Each row of a before or after table is a point. One or more steps were done to the points. Then noise was added and the rows were shuffled. The steps act on how far a point lies along the listed directions, d1 being the first. What was done? A step turns or swaps two directions, mirrors them in a line or flattens them onto one, adds a multiple of one to another, or multiplies one. Angles are multiples of 10 degrees, from the lower direction toward the higher: turns from -170 to 170, lines from 10 to 170 but not 90. Use the fewest steps. Two steps may share a direction if one is a turn and the other turns, adds or multiplies; they go together, in the order done. Otherwise the lowest direction goes first.

Directions:
(1): [-34  50]
(2): [50 34]
Before (8 x 2)
[[  6  53]
 [ 44 -37]
 [-13  41]
 [-58  18]
 [-47  22]
 [-71 -76]
 [ 34   5]
 [  5  27]]
After (8 x 2)
[[ -2  -1]
 [ 19  51]
 [-25 -90]
 [  5  13]
 [  9  25]
 [ -7 -20]
 [ 10  29]
 [ -2   8]]
Steps: flatten d1 and d2 onto the line at 50 degrees

Directions:
(1): [-88 -34 -25  13 -33  14]
(2): [-31  54  75  21 -27 -14]
(3): [ 27  -2 -23 -14 -82 -53]
(4): [  6 -71  63 -43  -7   1]
(5): [-36  32 -13 -82  26 -32]
(6): [ 13  27  -3 -39 -42  82]
Before (11 x 6)
[[-31 -40  10  -3 -12   6]
 [ 45  26  -4  95 -30  22]
 [ 39 -51  17  68   8 -67]
 [ 16  -6  48   3 -13   2]
 [  6   3   9  16 -32  -6]
 [ 32 -34  -8 -19 -34 -29]
 [ 15 -13  27  53 -12 -13]
 [ 12 -18  39   0  23  12]
 [-27  14  -9  20  14   8]
 [  5  -3  11  23  17 -12]
 [  3  -1  50  -4  13  -5]]
After (11 x 6)
[[ 65  15   2  19 -16  92]
 [-17  16 -29   2  23  27]
 [-15 -20  71  69  -3  55]
 [-12  23 -26  33  -2  18]
 [ -1  10  31  -9  20  -7]
 [ 17  19  13  40   5  44]
 [  5  13   8  -2   4  28]
 [  7   4   6  35 -15   2]
 [-15  37 -26   6   4  20]
 [ 35 -26 -37  17 -35   8]
 [ 29   8 -21  11  32 -16]]
Steps: turn d1 and d6 by -140 degrees; mirror d2 and d4 in the line at 160 degrees; turn d3 and d5 by -40 degrees

Directions:
(1): [ 66  49  46 -21 -22  46 -30 -29  51]
(2): [-68  65  -1   4 -83  14  15  19  -1]
(3): [ 15 -10 -66  83 -20  51 -23 -38  -6]
(4): [ 42   1  34  22  -2  48  82  29 -56]
(5): [-19  56 -48 -49  65  54 -11   4 -31]
(6): [ -9 -32   2 -56 -37   6  12 -91 -50]
Before (12 x 9)
[[ -5   8 -40  63  39 -39 -29  40  61]
 [ -5  -8  -4  69 -34  12   2  33   8]
 [-34 -35 -31  20   4 -35  13  42 -10]
 [ 35  39 -13  33  12  22 -28   4  13]
 [-38 -32 -28 -13  49 -25   1  12 -41]
 [ 66  42  43  56   9  66  37  71   2]
 [  3   1  -2   8 -83   8 -26 -50   9]
 [-82  49 -24  -1 -10   9  44  80 -32]
 [-41 -25   5 -28  13 -18  45  42 -21]
 [-25 -65 -17 -13  28   0   6 -14 -85]
 [-31  69  39 -29   9   4   2  44  24]
 [ 10  11 -30  42  -8  28  39  12 -34]]
After (12 x 9)
[[ 44  -8 -14  27  -8  22  14 -24 -10]
 [ 22  54  26 -37 -11  79 -34 -16 -14]
 [  3 -14   7  48 -59 -54 -32 -34  76]
 [ 54   5  27  -5 -17  13 -23  -4  46]
 [-17 -21 -22  41 -32 -33  -9 -23 -16]
 [ 94 -65  59 -29  23   3  19 -39  -1]
 [ 45   3  55 -45   5  31  31  12  16]
 [-13  -8 -72  21  58  -3 -46  20  -2]
 [  1 -57  53 -20  20 -46  39  -9 -28]
 [ 32 -33   0  61  -2   1 -21  14  27]
 [ 26  35  39 -37 -27  30 -23 -33  16]
 [ 11 -58  35  66 -44  -7  73  28 -49]]
Steps: turn d1 and d2 by 170 degrees; add -0.5 times d3 to d4; swap d5 and d6
